Each row is a point. Each copy is the shape, with its points in the same order, stretched, turned, moved and blurred by noise. Is it also mirrored, or only turned?
In the rows, zero is written as 128.

Shape (8 x 2):
[[179 100]
 [136  84]
 [137 100]
 [ 93  77]
 [148 158]
 [130 194]
 [116 134]
 [106 136]]
Copy 1 (8 x 2):
[[196 118]
 [167  84]
 [155  96]
 [132  59]
 [138 155]
 [103 178]
 [125 120]
 [115 114]]
Copy 1 is: only turned
Copy 2 (8 x 2):
[[175 107]
 [165 151]
 [151 139]
 [148 191]
 [104  97]
 [ 63  90]
 [110 138]
 [102 143]]
Copy 2 is: mirrored
Copy 3 (8 x 2):
[[ 96  95]
 [142  87]
 [132 100]
 [182  95]
 [106 150]
 [108 189]
 [142 140]
 [152 144]]
Copy 3 is: mirrored
Copy 4, 8 rows:
[[118 188]
 [101 146]
 [117 148]
 [ 91 104]
 [164 152]
 [193 131]
 [142 122]
 [147 110]]
Copy 4 is: mirrored

Shape:
[[ 98 157 144]
 [119 143  87]
 [103 192 140]
 [144 100 101]
 [170  64  83]
 [108 128 117]
 [187 122 139]]
Copy 1, 7 rows:
[[141  94 103]
 [123 149  87]
 [167  91  83]
 [105 159 136]
 [ 89 188 157]
 [117 120 110]
 [152 161 165]]
Copy 1 is: mirrored
Copy 2, 7 rows:
[[112 169 123]
 [100 103 116]
 [ 74 173 154]
 [146  91 119]
 [174  58 119]
 [120 134 114]
 [154 105 184]]
Copy 2 is: mirrored

Shape, 10 rows:
[[113  85 134 185]
 [107 149  96 125]
 [ 93 106 138 191]
 [118  77 137 121]
 [143  65 122 187]
 [128 149 111 103]
 [ 97 186  88 121]
 [ 95 148  94  80]
 [145 159 132 130]
 [148  71 109 150]]
Copy 1:
[[102  85 104 162]
 [154 143  81 116]
 [129  70 104 159]
 [ 82 127 111 121]
 [ 79 105  97 184]
 [143 162 104 110]
 [181 149  81 102]
 [143 161  88  79]
 [152 153 123 134]
 [ 76 140  89 159]]
Copy 1 is: mirrored
Copy 2:
[[128  91  81 113]
 [ 98 151 136 153]
 [112 110  77 114]
 [126  92 147 103]
 [154  72  92 135]
 [116 164 154 144]
 [ 82 187 127 165]
 [ 77 160 168 149]
 [140 170 134 134]
 [148  81 124 144]]
Copy 2 is: mirrored
Copy 3 (10 x 4):
[[156 122  60 111]
 [ 91 110 121 143]
 [130 142  61 102]
 [146  82 103  94]
 [180 109  65 129]
 [105 105 147 140]
 [ 60 133 132 152]
 [ 73  82 144 129]
 [124 142 147 140]
 [169  84  91 136]]
Copy 3 is: mirrored
Copy 4 (10 x 4):
[[142  73 117 167]
 [110 147 106 107]
 [120  91 125 178]
 [152  76 143 107]
 [168  55  97 158]
 [136 152 117  92]
 [ 87 184 102 107]
 [ 99 151 126  66]
 [156 162 115 126]
 [167  68  99 119]]
Copy 4 is: only turned

Shape (14 x 8):
[[125 154 130  99  96  71 175 137]
 [122 163 143 111 160 115 144 138]
 [101 130 162 207 126 162  90 148]
 [119  77 199 182 150 144 104 141]
 [149 152 102 125 138 103 108 121]
 [ 77 126  95  75  85 147 125 104]
 [126 175 107 125 154 127 181 139]
 [146 131  90 134 129 129 159  99]
 [130 176 108 157 130 161 132  76]
 [146 135  73  97 122 119 111 115]
 [160  92 221 173 130 145  63 161]
 [150 127 118  93 163  84 150 151]
 [116 119 158 100 146  58 117 117]
 [119 128 102 123 135  80 126 136]]
Copy 1 (14 x 8):
[[ 93 154  82  95  91  79 167 169]
 [ 99 160 104 121 155 117 131 171]
 [131 171 192 196 143 115 133 117]
 [127 111 200 177 167  95 137 135]
 [141 163  88 113 127 101 105 130]
 [ 81 149 114  91  68 152  88 126]
 [104 174  90 112 151 146 163 157]
 [141 140  87 106 122 146 144 119]
 [137 158  81 168 117 169 122 121]
 [143 159  84  81 107 131  87 124]
 [166 124 206 180 148  66 105 168]
 [118 145  97  74 157  96 135 161]
 [ 91 124  95 111 138  51 109 155]
 [112 159 103  95 132  88 123 120]]
Copy 1 is: mirrored
Copy 2 (14 x 8):
[[103 132 119  87  85 165 209 116]
 [112 150 126 112 158 174 173 138]
 [108 120 173 199 156 127  97 139]
 [126  84 212 158 172 139 121 130]
 [126 128  88 110 146 159 149 124]
 [111 158 129  74  99  94 140 191]
 [122 167 105 137 149 163 208 159]
 [155 130 105 124 137 112 181 143]
 [166 177 112 158 142 108 132 132]
 [135 117  72  92 138 141 140 154]
 [139  71 210 144 155 195  79 124]
 [106 102 116  81 161 178 202 142]
 [ 83  98 139  66 147 145 173  96]
 [ 94 109 107 105 139 142 176 135]]
Copy 2 is: mirrored

Shape:
[[160 148 143 119 132 135 135 160 112]
 [115 116 138 105 138  73 114 131 121]
 [119 117 138 145 119 109 102 168  99]
 [108 126 142 128  91 138 150 150 102]
 [140 109 123 148 122 146 188 121 138]
 [146 170  92 131  98 140 161 108 158]
 [186 144 141 155 112 140  90 103 102]
 [113 205 121  99 103 138  95 123 106]
 [102 136 129 131 113 144 115 165 142]
 [131 116  89   8 125  45 106 147 111]
 [126 153 118 128 107 113 216 160 126]
 [110 110 138 147 107  97  88 142 140]
 [105 129 142 122 116 138  87 127 120]
 [113 107 106 149 122 127 104 143 109]
 [102 145 112 130 134 131 107 124 119]]
Copy 1, 15 rows:
[[162 150 142 113 124 134 121 155 120]
 [117 151 160 110 144  85 107 105 137]
 [116 130 150 126 113 108  88 150 117]
 [107 135 136 110  88 129 143 142 102]
 [150 122 112 130 119 121 192 151 128]
 [170 178  75 126 113 116 151 142 151]
 [181 142 126 174 100 143  94 118 122]
 [128 204 107 114 115 152  76  98 134]
 [104 137 130 108 104 134 115 158 144]
 [141 149 139  25 144  51  73  70 122]
 [139 180 113 100 121 101 189 172 108]
 [107 126 148 146 103  88  94 127 157]
 [109 134 139 133 110 144  96 110 139]
 [115 114 110 142 120 111 104 138 125]
 [114 148 116 133 140 132 107 121 137]]
Copy 1 is: only turned
Copy 2 (15 x 9):
[[148 137 131 122 121 153 160 164 137]
 [122 101 118 120 153  93 131 128 120]
 [102 117 133 151 127 124 126 166 103]
 [100 124 134 137  97 157 148 122 112]
 [147 104 107 157  92 166 161 115 168]
 [157 160 101 134  80 142 142 104 167]
 [196 142 146 159 118 140 110 149 111]
 [132 200 130 102 126 141 120 119  93]
 [ 94 138 130 122 109 154 119 150 143]
 [121  96  85  26 138  66 145 133  80]
 [113 134 101 140  84 141 209 121 155]
 [108 111 144 141 120  99  97 142 124]
 [118 131 147 120 134 149  98 130 117]
 [121 114 107 150 117 142 100 149 114]
 [119 143 110 132 134 141 108 127 123]]
Copy 2 is: only turned
Copy 3 (15 x 9):
[[135 172 118 103 114 135 107 168  96]
 [120 127 146  85 142 129 167 127 120]
 [114 144 126 115 125 177 148 153  93]
 [ 75 159 135 112  78 151 129 157 108]
 [ 96 166 137 161  89  88 123 166 113]
 [117 199 105 125  82  97 105 129 165]
 [154 163 147 147 111 168  86 100 105]
 [ 97 191 107  71 112 164  86  98 124]
 [ 88 149 123 105 124 158 117 162 132]
 [162  92 102   7 121 105 176 137 129]
 [ 95 210 118 114  69  92 154 197 120]
 [110 125 153 112 139 177 164 133 141]
 [ 87 131 135 107 134 161 112 124 119]
 [108 134 102 130 122 153 142 140 121]
 [ 84 161 110 118 131 143 122 122 117]]
Copy 3 is: mirrored
Copy 4:
[[147 160 132 130 121 143 132 163 117]
 [111 116 120 104 109  86 116 126 144]
 [ 96 136 141 128  94 113 101 179 120]
 [ 82 144 130 120  94 138 166 154 113]
 [123 106 114 162  99 156 186 145 110]
 [117 157  78 161 106 168 172 128 162]
 [146 152 120 151  72 177  88 124 128]
 [ 88 215 115 115 125 146 112 107 154]
 [ 88 142 139 122 118 145 140 166 156]
 [122 130  38  32 141  63 102 126 133]
 [116 157  99 154 116 116 215 168 120]
 [ 91 114 138 125  78 122 107 156 170]
 [ 91 138 146 113 103 140 108 124 139]
 [ 84 123 118 138 106 131 102 152 125]
 [ 86 147 128 141 131 135 114 124 143]]
Copy 4 is: only turned

Shape:
[[ 96 160  99 126 157 104 195 140 134 185 103  56]
 [130 107 121  99 176 181 138 117 119 123 210 106]
 [115 150 127 122 106  76 129 168 163 167 148 132]
 [134  91 124 135 105 210 135 177 103 159 130 121]
 [121 148 124 172 125 139 132 138 103 157 131 134]
 [106 121 155 101 125 150 141 176  79  65 188 123]
 [172 160 146 135 114 105 159 160 147 153 127 145]
 [ 97 129 143 173 130 126 176 157 161 143 113  59]
 [144  79 152 126 129 147 144 106 110 170 164 105]
 [148  98 124  79 171 131 135  85 144 132 115 125]
 [141 146 119 148  92 156  64 118  94  90 108 151]
 [176 166 115 138 129  69  80 196 117  94 130 159]
 [126 101 121 120 155 176 116 125 126 116 101 195]
 [145  43  92 132 145 130 133 115  99 152 112 137]
 [128 147 158 107 220 130 104 126  77 174 134  60]]
Copy 1:
[[ 87 144  87  82 169 111 175 145 106 151 128  39]
 [152 100 144 115 163 170  97 151 118 109 207 111]
 [100 106 109  94 117  63 132 156 158 155 135 111]
 [131  80 150 120 104 194 132 208  81 158 130 121]
 [109 129 127 143 123 127 153 154  97 167 139 123]
 [128 135 178 104 124 135  87 181  97  65 166 152]
 [154 135 142 101 122  94 168 152 151 164 109 121]
 [ 84 125 149 130 137 119 161 168 122 140 110  45]
 [154  69 160 108 150 141 123 141  84 155 154  98]
 [156  92 109  87 181 156 114 100 140 120 112 116]
 [133 131 119 163  79 161  93 126 105 129  98 166]
 [152 158  92 144 119  67  98 176 159 110  97 167]
 [126  95 123 117 149 192 136 133 136 130 104 188]
 [150  47 100 127 170 151 147 147  85 120 105 138]
 [141 156 130 101 222 128  65 145  72 159 139  99]]
Copy 1 is: only turned
Copy 2:
[[106 184 112  87 118  89 166 121 137 183  95  60]
 [143 109 169  98 163 161 111  93 113 127 196 125]
 [137 137 147  95  85  77  90 161 141 172 109 140]
 [156  87 145 113 101 206 125 142  86 150 113  86]
 [137 148 152 154 102 144 130 132 113 166 104 129]
 [118 117 190 115 136 131 107 142  61  69 153 116]
 [185 147 165 106  92 101 136 157 139 145  81 140]
 [101 163 156 116  85 117 141 147 166 141 103  48]
 [138  85 176 103 103 143 129  72 132 153 125 118]
 [138 114 116  85 143 141 120  81 164 114 106 151]
 [155 140 118 181  83 176  72 115  98 100  97 155]
 [191 143 145 162 139  82  56 176 109 113  80 151]
 [136 106 118 128 145 204 123 143 132 115  97 183]
 [128  56 110 139 140 144 135  91 135 142  94 128]
 [128 167 179  96 188 139  89  57 110 173  89  90]]
Copy 2 is: only turned
Copy 3 (15 x 12):
[[136 176 134  82 137  74 148 160 114 114  97  40]
 [146 104 174  91 122 131 142  75 129  73 207  82]
 [100 112  95  93 131  76 131 163 155 157 143 117]
 [146 112 162 144  79 153 154 178 120 122 188 103]
 [116 149 141 151 118  95 132 145 109 122 153 120]
 [ 80  98 120 109 143 199 159 114 105 103 199 108]
 [146 141 109 114 155  98 162 158 143 154 143 153]
 [116 137 148 144 149 100 165 164 145 141 112  48]
 [166  93 169 108 124 113 156 109  96 149 174  92]
 [172 103 165  78 127 125 116  91 138 108 106 123]
 [114 131 117 182  95 160  69 118 129 132 153 162]
 [115 115  68 137 180 131  75 165 141 122 152 182]
 [119  97 178 127  86 143 121 132 140  88 131 173]
 [169  63 164 125 105 109 112 137  84 101 123 117]
 [137 165 199  74 168 128  71 116  98 123 162  73]]
Copy 3 is: mirrored
Copy 4, 15 rows:
[[114 155  87 123 150 116 198  87 132 146  60  67]
 [ 87 120 106 136 183 222 157 109 130 127 167 118]
 [109 165 124 110 100  89 143 169 152 138 119 106]
 [123  94 127 115 130 226 135 157 110 163  68 111]
 [117 154 136 157 122 156 112 125 102 149  89 116]
 [ 89 108 127 150 134 205 140 172  95  65 146  86]
 [154 163 157 104 115 115 147 153 107 144 122 124]
 [141 156 142 157 134 139 179 137 172 134  64  66]
 [117  88 150 142 144 175 153 110 139 174 134 105]
 [124  95 134  94 180 146 135  80 145 113 129 145]
 [118 134 160 123 106 173  35 121 114  88 101 122]
 [163 162 118 111 124 101  53 185  96  99 147  98]
 [111  97 136 132 165 170  92 132 116  98  90 189]
 [141  44 100 146 147 153 114 105 138 153  98 134]
 [ 90 133 140 126 235 153 119  89  83 158 114  56]]
Copy 4 is: only turned

Shape (16 x 12):
[[106 112  93 162 180 139 109 133 138 142 126 147]
 [169  86 101 125 126 120 196 172  98  73 162 113]
 [157 119  99  71 107 113 112  90  70  73 139 152]
 [152 164 174  70 114 114 117 146 141 101 102 182]
 [154 174 167 127 142 106 139 139  57  71 164 137]
 [ 94 175  84  76 124 174 189 151  75 166  75 125]
 [ 92  87 102 112 128 165 102  96  61 159  98 154]
 [159 182 118  91 104 148 116 120 128 128 100 136]
 [143 150 177  98 110  96 139 113  88 101 148 100]
 [181  91  94  77 136 164 113 121 130 138 156 165]
 [139 107 137 150  80 110 181  99  82 149 165 195]
 [109 159 111 151 170 126 135 161  77 176 145 124]
 [ 91 122 164 157 179 157 172  99 100 170  88 118]
 [ 94 161  95  85 128 158 121 152 141 161 142 157]
 [141 151 120 110  81 102 132 159  63 149 135 159]
 [142 136 173 137 136 186 177 154 130  79 124  93]]
Copy 1 (16 x 12):
[[153 107 117 145 193 147  81 125 122 142 121 111]
 [135  66 100 196  97 122 146 200 100 114 127 117]
 [142 106 110 158  66  95  97 124  86  90  98 180]
 [170 115 155 102 102  59 143 146 157 115  99 173]
 [134 100 204 154  80  70 110 160 104 110 151 124]
 [ 75 169 153 110 156 166 182 154  71 109  94 138]
 [105 114 111  94 117 188  66 119  87 131 103 153]
 [176 169 141 121 109 107 141 143 124 109 108 144]
 [149 102 154 137  68  86 146 132 110 117 165 107]
 [182 116  97 124 113 139 103 178 107 109 131 187]
 [139  88 150 161  65 144 129 153  88 202 141 201]
 [122 130 157 127 158 133 102 163  76 162 156  88]
 [139  93 174 104 166 191 143 100 112 155 141  90]
 [117 176 129 123 153 120 121 154 126 138 134 174]
 [108 141 142 118  80  93 117 180  85 166 111 139]
 [143  94 177 145 104 144 163 171 170  79 141  88]]
Copy 1 is: only turned
Copy 2, 16 rows:
[[129  98  84 158 146 114 117 120  92 137 109 142]
 [153 170 107 119  94 137 153 202  95  80 153 135]
 [158 126 164  78 123 184 104 137 110  79 133 159]
 [119 147 190 111 129 138 118 140 191 124 110 178]
 [124 171 199 148  88 155 125 130  90  97 146 178]
 [ 68 184 122  93 192 169 135 146  50 189 121 122]
 [129  77 125  99 135 184 115 124  69 166  90 112]
 [131 174 152 104 157 147 108  97 137 138 127 138]
 [107 144 198 108  88 139 138 117 114  92 153 129]
 [190 105 116 118 155 161 112 161 157 132 158 126]
 [141 103 124  86  71 151 158 142 104 157 173 191]
 [104 142 132 164 148 112 114 124  39 169 148 138]
 [ 90 101 138 137 135 132 207 109  70 173  98 117]
 [ 87 126 106 131 167 154  95 137 131 167 159 136]
 [124 155 158  94 107 143  87 148  89 159 146 163]
 [111 184 132 153 104 165 190 138 140 110 111 110]]
Copy 2 is: only turned

Shape:
[[143 120 159 115 123 138  88 191 159 114 179  95]
 [161  99  83 180 151 177 134 131  88 123 132 129]
 [137 138 163 122 132 134 142 123 103 144 129  82]
 [ 83 163 155 195 128 107 168 172 137 190  91 161]
 [139 169 183 112 127 164 140 114 140 127 164 174]
 [108 136 141 134 155 184 127 195 141 106  94  90]
 [111  77  82 179 192  89  80 158 102 197 189 172]
 [152 156  96 112 125 164  73 115  94 175 102 151]
 [122 176 153 146 140 118 168 101 187 170 109 168]
 [105 101 166 109 123 140 112 121 164 155 139 168]
 [134 152  74 116 142 161 132 109 121 135 179 174]
 [159 170 122 119  95 122 118 123 154 126 102 122]
 [163 116 108 117 103 110 159 189 126 163 154  85]
 [103 149 138 177 113 166 157 104 110  99 172  80]
 [139 130 125 112 118  87  97 123  95 135 100 136]]
Copy 1, 15 rows:
[[133  94 150 146 167  81 122 213  89 132 147  53]
 [161 117  89 178 108 121  82 148  86 160 127 141]
 [110 124 106 110 154 137 126 135  77 143  98  84]
 [ 67 206 121 172 177 169 108 177 111 174  82 136]
 [152 123 144  97 183 168 149 144 148 181 137 112]
 [123 108 123 158 141 145  68 227  98 103  98  82]
 [ 84 118  61 176 186  73  91 174  90 170 213 188]
 [161 152  70  81 146 102  69 153 134 168 127 140]
 [129 171  90 136 219 169 157 130 168 166  76 116]
 [114 118 144 121 209 106  95 131 162 152 142 127]
 [150 115  84 133 134 135 122 141 163 177 172 128]
 [163 167 113 117 146 106 145 150 135 125  81  87]
 [ 92 112 107 162 128  72 131 184  98 167  81  67]
 [123 150 129 167 116 181 131 114  68 157 149  44]
 [121 154 109  98 143  78 127 133 104 100 109 156]]
Copy 1 is: only turned
Copy 2:
[[168 134 121 154  79  78 130 172 139 100 143  86]
 [190  88 108 109  98 162 105 133 103 152 162 104]
 [126 144 150 139 151 113 124 113 134 136 148  97]
 [ 81 123 135 147 118 142 134 200 144 226 105 153]
 [132 149  91 143 121 103 189 131 187 144 125 145]
 [143 104 132 110 137 134 132 222 148 102 174 100]
 [133 108  62 155  68 134 109 167  28 210  95 101]
 [112 188  84  71  90 163 117 126 125 145 139 102]
 [115 155  86 122 164 106 137 145 201 200  95 144]
 [128 121  92 142 120 126 169 144 153 134  84  97]
 [144 105  61  78  97 100 137 114 132 151 138 127]
 [146 162 121  96 116 112  93 125 188 131 117 133]
 [155 111 176  97  86  79 114 137 134 161 138  91]
 [117  83 128 168 126 127 116 102 167 127 172 116]
 [126 168 131 108 115 135  99 122  99 128  89 137]]
Copy 2 is: mirrored
Copy 3:
[[131 136 148  96  85 124 129 122 119 107 119  53]
 [162 100 113 163 145 183 113 151 138 132 180 117]
 [115  88 132 129 100 132 145  93  97 154 131 117]
 [ 74 124 171 204  87  93 158 166 130 192  66 147]
 [129 169 162 131  94 135 167  88  96 132 130 163]
 [146 100 141 164 127 172 154 124 101 124  72  67]
 [125 121 197 136 163 100  92 159 197 174 180  93]
 [132 120 155 100 165 194  76 113 102 170 121 150]
 [133 152 136 145  95 113 171 114 146 187  81 173]
 [128 122 175 105 106 122 148 113 156 123 103 152]
 [134 164 128 115 175 178 139 107 141 145 165 139]
 [133 136 100 100 117 142 117 129 102 146  90 136]
 [ 91 101 120  89  96 142 153 158 123 159 136  71]
 [104 121  85 186  95 137 138  89 127 115 157 111]
 [115 104 142 100 156 112 107 134  95 149 119 145]]
Copy 3 is: only turned

Shape, 17 rows:
[[173 150 115 144 195 104  82 152 136 137  78 156]
 [112 105 132 128  73 124 122  80 150 128 150 141]
 [126  92 110 138  76 141 120 146 101  93 178 123]
 [162 154  93 157 147 110  95 160 173 124 100 137]
 [130 136 149 129 101 161 107  86  99 112 180  91]
 [134 117 128  77 107 121 129 127 134 143 178 113]
 [108 150 139 126  75 132 118 122 111 119 182 159]
 [ 93 132 138 159 203 142 185 111 126  90 142 116]
 [126 144 125 122 173  93  37 175 163 148 112 149]
 [ 90 155  75 115 189 181 143  87 121  66 143 149]
 [146  97 133 130 100 147 113  99 101 140 175 120]
 [145 142 151 109  56 167 125 150 126 150 155 129]
 [145 109 162  67  77 127 126 104 126  91 161 123]
 [121 155  55 160 183 110  75 153 182 151  93 116]
 [ 92 158  78 132 145 113 151 111  88 112 112 124]
 [ 74 111 117 115 183 174 148 109 110 100  95 136]
 [118 141 137 115  65 125  81 133 134 107 139  99]]
Copy 1:
[[179 191 164 158 128  70 178 137 144  97 126 123]
 [114 104 116 100  95 104  76 110 121 121 161 109]
 [130 102  97 131 105 134  83 163  99  98 118 112]
 [168 171 170 146 112  70 132 168 156 106 112 120]
 [141 103  92 113 109 159 116 148 128 134 190 101]
 [ 86 125  99 112 115  95 126 160 120 123 154 111]
 [128 116 103 104  55 133 100 143  99 118 144 135]
 [158  89  97 148 136 113 129 126 156 181 148 196]
 [141 199 158 193  95  56 161 160 146  74 148 119]
 [158 133  63 112 136 119  98 118 187 119 144 201]
 [140 102  85 120 116 121 120 138 116 115 156  87]
 [ 94 108 137  99  60 146 143 162 115 104 125  87]
 [ 79 102 132  79 122 131 108 137  88  91 176 113]
 [166 205 137 186 124  47 125 163 204 125 117 125]
 [131 167  93 127 123 127  97 117 143 174 112 171]
 [112 124  97 150 139 127 130  88 170 119 131 174]
 [101 142 149 127  91 143  96 159 118 102 163  95]]
Copy 1 is: mirrored
Copy 2, 17 rows:
[[169 189  61 144 192 154 129 150  93 155 113 120]
 [140 130 147 124 116  95 123  92 117 122 155 153]
 [125 149 161 125 112 159 112 152 155 111 189 138]
 [192 160  75 168 175 139 115 156 107 147 162 121]
 [122 117 143 135 139 159 141  85 154  63 163 127]
 [138 129 111 100 117 124 107 113 184 123 149 134]
 [123 144 176 125 154 119 124 112 168 130 174 124]
 [112  74 115 158 164 134 171 182 123 105 104 134]
 [167 194  78 134 209 128  53 155 133 138 111 129]
 [126  87 113  85 183 123 182 167 121  76 158 136]
 [108 146 123 128 119 153 133  93 142 113 165 146]
 [146 114 149 123 133 174  97  82 164 154 184 117]
 [171 123 155  92  96 140 131  99 166 104 126 140]
 [164 151  37 155 193 114  80 170  96 122 167 114]
 [121 128 112 110 153 111 149 160 109 108 150  73]
 [111  81 122  82 161 143 129 173  86 106 103 126]
 [171 135 150 129 134 141  79 108 145  92 161 105]]
Copy 2 is: mirrored
Copy 3:
[[141 162 127 207 200 118  78 107 133 159  95 152]
 [166 130 176  71  74 104 111 102 101  95 153  97]
 [174 104 127  92  47 130  89 158 101 113 144  84]
 [179 186 112 192 130 130  97 101 139 131  96 134]
 [137 133 126  79 100 115  98 132  85 124 176  67]
 [134 135 134  91  84 147 116 145  94 109 168 146]
 [158 142 145  57  58  95 120 146  80 145 133  89]
 [ 95 100 110 104 164 142 131 128 220 132 158 111]
 [136 193 152 216 123 106  75 114 130 167 129 165]
 [117 130  80  46 167 163  54 101 216 172 126 103]
 [161 107 145  92 103 126  98 128  78 128 168 104]
 [156 153 158  98  65 150 134 145  41 143 125  86]
 [126 135 167  47  95 134  85 166  78  74 147 110]
 [159 196  87 227 137 131  93  63 172 154 123 157]
 [111 132  61 102 129 109 113  96 141 146 110 119]
 [ 72  98 133 100 163 163  72  82 181 167 124 112]
 [137 181 139 131  51 104  95 133  70 113 139  80]]
Copy 3 is: mirrored

Shape, 15 rows:
[[106 127 169 124 156 116  94 108  93 147 110  93]
 [118 142 155 145  87 158 180 141 105 147 145 155]
 [203 173 109 157  68 154 142 157 132 180  92 140]
 [105 137 103 158  94 193 145 129 107 124 114 107]
 [ 94  89 158 151 124 152  80 131  96 102 133 118]
 [136 203 101 158  68 159 157 198 143 169 119 127]
 [104 139 108 107 118 142 125 110 122 122 119 121]
 [169  79 148 101 152 108 104 191 133 152  89  79]
 [ 82 133 127 135 101 108 152 107  77  80 132 112]
 [131 113 143 108 173 136 113 135  85 107 151 104]
 [ 74 103 126 135 142 148 140 115 112 114 108 133]
 [125 110 126 148 165  95 119 126 134 118 136 109]
 [171  86 138  99 126  98  93 165 134 190 149  89]
 [132 118 180 105 124 138  89 137 136 108 132 119]
 [ 60 123 100 135 138 134 122 116  64  97 112 162]]
Copy 1 (15 x 12):
[[117 143 142 109 160 117 115 116  78 158  97 154]
 [127 110 133 137  79 166 161 138 120 103 139 141]
 [143  94 159 186  27 147 101  92 126 159 165  98]
 [ 91  77 118 138  83 139 139 103  76 103  95 117]
 [105  69 128 110 165 125 104 135  98 118  96 174]
 [120 111 135 133   7 155  94 112 126 106 146  78]
 [140 104 103 114 122 125 143  96  93 135 104 116]
 [152  87 151 130 125  88  81 161 123 230 110 116]
 [159 112 126 115 117 106 160 127  53  91 113 154]
 [124 109 122 124 188 118 113 158  82 145 109 119]
 [ 98 107 105 106 139 101 166 113  96 121 107 157]
 [140 133 128 149 150  76 113 140 120 138 110 145]
 [181 105 120 163 121 138  76 162 137 227  99 116]
 [143  84 161  98 166 130 106 132 133 150 103 126]
 [ 99 106  75 101 149  98 156 110  56 100 145 175]]
Copy 1 is: mirrored
Copy 2, 15 rows:
[[134 129 135  90 177 156  90 146  84 160 104 129]
 [142 136 141 136 127 136 173 156 147  94 157 168]
 [163 121 149 215 151  69 157 195 126 105 119 155]
 [119 105 131 149 128 176 149 188 145 108 108 129]
 [151  91 116  75 112 184  93 176  96 128 129 130]
 [116 147 122 201 159  85 140 211 159  83 156 123]
 [ 99 110 124 119 136 148 114 124 132 120 102 129]
 [189 139  61 105 171  72  91 158  99 166 101 115]
 [110 132 126 103 110 168 148 131  89  89 120 109]
 [174 126 114  82 146 149  92 127 136 121 108 104]
 [114 118  99 103 126 189 124 135 122 126 106 155]
 [153 148  91 126 138 145  90 115 103 143 126 107]
 [181 107  89 116 192  63 100 133 118 167 147 101]
 [139 123 128  80 113 120  84 158 120 148 122 134]
 [112  91 104 102 124 206 108 127 104  62 103 143]]
Copy 2 is: mirrored
Copy 3 (15 x 12):
[[104 175 117 115  89 109 112 122  77  96 112 111]
 [167 126 165 142  69 153 112 122 142 135 157 144]
 [198 165  98 143  91 136 103 156 178 182 153 101]
 [169 167 128 142 102 172 133 141 153  79 139 135]
 [115 142 137 107 109 137 119 158  82  64 156 131]
 [170 169 113 134  69 143 143 148 211 169 168 142]
 [148 143 111 103 118 131 136 110 128  96 112 130]
 [ 74 171 109 103 142 136 111 142 136 145 143  36]
 [139 110 138 132  71 132 170 117 101  76 125 128]
 [118 162 159 104 128 116 146 112  88 100 129  97]
 [116 131 130 134 128 151 125 121 111  79 118 151]
 [109 145 109 133 132  97 142 106 103 104 152 118]
 [105 169  91  76 113 129 106 107 119 163 175  54]
 [124 138 142  86 110  99 100 142 119  90 144  99]
 [128 115 129 119 118 150 167 134  80  96 101 176]]
Copy 3 is: only turned
